Each row of a before or after table is a point. One or more steps were done to the points. Then noise was added and the rows were shuffled. The steps act on columns, c1 being the first. What was done? A step turns or swaps two columns, mirrors them in a line or flattens them onto one, adds a multiple of one to another, or multiplies or shifts one. Angles are multiples of 10 degrees, from the lower column toward the higher: turns from -170 to 170, lines from 10 to 170 but not 90. Use the fewest steps. Two steps may share a column if one is a turn and the other turns, adds or multiplies; they go together, in the order done. Otherwise the lowest column goes first.
In the rows, zero is written as 128.

Before, 11 rows:
[[193 150]
 [141  96]
 [143 157]
 [140 109]
 [109 112]
 [145 122]
 [114 146]
 [ 46 131]
 [123  54]
 [130 170]
 [106  91]]
After, 11 rows:
[[180 126]
 [173 131]
 [ 82 128]
 [177 124]
 [134 129]
 [170 130]
 [150 133]
 [144 129]
 [231 130]
 [152 126]
 [141 127]]
Steps: shift c1 by 30; multiply c2 by 0

Before (10 x 6):
[[127 140 143 136 107 144]
 [ 46 143 117 110 147 131]
 [158  91 199 100 181 160]
 [130 115 162 113 144  84]
 [146  84 137 132 206 112]
 [119 164 118 122 159 137]
 [ 88 116 107 115 150  91]
 [127  79 122  77 140 128]
 [ 99 144 124 112 138 115]
 [146 107 146 151 181 136]]
After:
[[116 124 132 125 145  99]
 [122  96 149 136 152  75]
 [157  95  93 130 150  96]
 [ 64 124 139 132 154  77]
 [136  87 110 184 144 146]
 [126  59 135 106 175 127]
 [131  71  57 150 184 174]
 [151  62 119 189 174 128]
 [114 145 137 148 155 129]
 [118 120 114 116 107 141]]
Steps: turn c1 and c6 by 40 degrees; shift c2 by -20; multiply c3 by -1; turn c4 and c5 by -50 degrees

Before (10 x 11):
[[135 146 140 117 117 145 141  72 127 152 145]
 [151  82 142 115  65  87 141  84 176 146 141]
 [128 129 156 128 113  95 142  76 118 180  81]
 [112 132 122 116 137 131 126  76 130 118  96]
 [130 144 115 122 158  94 129  68 121 134 139]
 [159 134 169 127 145 126 144 132 117 108 130]
 [117 140 147 161 158 117 140  88 187 120 148]
 [128 103 153 126 159 134 116  98 117 146 133]
 [154 135 146 139 159 134 117 249 165 131 142]
 [110 131 156 152  74  84  65 180 127 135 127]]
After (10 x 11):
[[ 99 129 155 164 114 138  92 142 194 181 151]
 [110 131 121 172 140 129 130 156 173 117 156]
 [ 85  81 146 143  69 140  91 146  88 147 159]
 [173 129 156 105  75  65  87  96 129 134 129]
 [ 85 142 114 166 156 131  89 145 113 131 110]
 [ 86 147 139 158 114 140 143 150 108 150 115]
 [184 136 145  34 156 113 136  84  86 131 149]
 [108 137 166 104 146 145 126 121 131 105 117]
 [109 103 154 148 159 114 130 134 124 152 117]
 [111 134 145 175 158 141 119 110  70 125 165]]
Steps: turn c1 and c8 by -140 degrees; turn c4 and c8 by -70 degrees; swap c6 and c7; multiply c11 by 1.6; turn c9 and c11 by 120 degrees

Before (13 x 18):
[[ 89 130 111 134 152 178 183 121 176 116 122 107 165  70 141 141 135 113]
 [140 127 109  69 113 108 135 225 135 158 127 138 132  95 192 157 152 141]
 [114  78 116  84 136 169 175 147 127 126 108 114 149 111 101 162 191 142]
 [107 136 133  82 125 158 119 131  95 157 121  99 103 138  98 173 137 178]
 [141 140 119 110 134 187 154 124 109 167  59 125 161 142 134 164 148  66]
 [119 137 143 161  76 129 133 147 137 105 121 120 134 118  78  87 146 116]
 [138 150 194 107 101 149 166 124  97  71 124 150 185 105 120 101 148 126]
 [173  72  66 104 171 148 117 171 101 121 112 127  93  86 138 159 181 120]
 [146 113 161 112 124 142 105 181 115 125 117 153 150 155 134 163 140 137]
 [157 113 115 106  98 126  93 119 127 157  90 116 137 191 141 113 137 136]
 [ 78  90 151 101  61 128 122 126  85 115  74 124 147 101 103 141 106 165]
 [109 123 123  93 151 168  99  82 135 151 160 164 146 116 129 134 142 112]
 [101 128 101  61 110  98 122 125 178 110 168  94 144 165  99 166 128 119]]
After (13 x 18):
[[117 138 159  82 154 144 104 119  93 156 119  94 105 136 167 166 145 143]
 [122  84 138  98  93 188  78 147  86 112  73 126 146 118 173 137 107 159]
 [ 97 122 121  90 177 126 108 123 138 146 159 167 146  84 119 130 143 114]
 [181  82 147  87 161 147 112 152 128 123 110 111 151 144 149 159 193 115]
 [ 99 114 115 108 141 141 151 123 119 124 118 155 150 184 138 167 145 162]
 [155 143  90 114 184 153 143 120 107 168  63 123 159 136 105 163 153  86]
 [176 127 127 135 185 129  91 178 174 125 125 104 166  96 102 143 129 108]
 [122  77 162 103 164  97 173 191  94 120 113 127  92 155  96 160 178  84]
 [ 94 113 146 100 110 155 159  68 123 159  95 116 133 143 109 117 132 129]
 [138 142 109 161 103 173 122 145 139 103 120 119 136 143 168  86 143 102]
 [166 148  86 110 130 167 139 147 100  68 126 152 181 112 155 106 146 167]
 [140 128 151  71 103 132 145 199 131 158 129 139 134 207  66 152 148 151]
 [116 121 137  63  91 129 102  95 176 114 172  92 138 135 137 165 124  93]]
Steps: swap c1 and c7; turn c3 and c18 by -130 degrees; turn c15 and c18 by 150 degrees; turn c5 and c6 by -60 degrees; turn c8 and c14 by 70 degrees
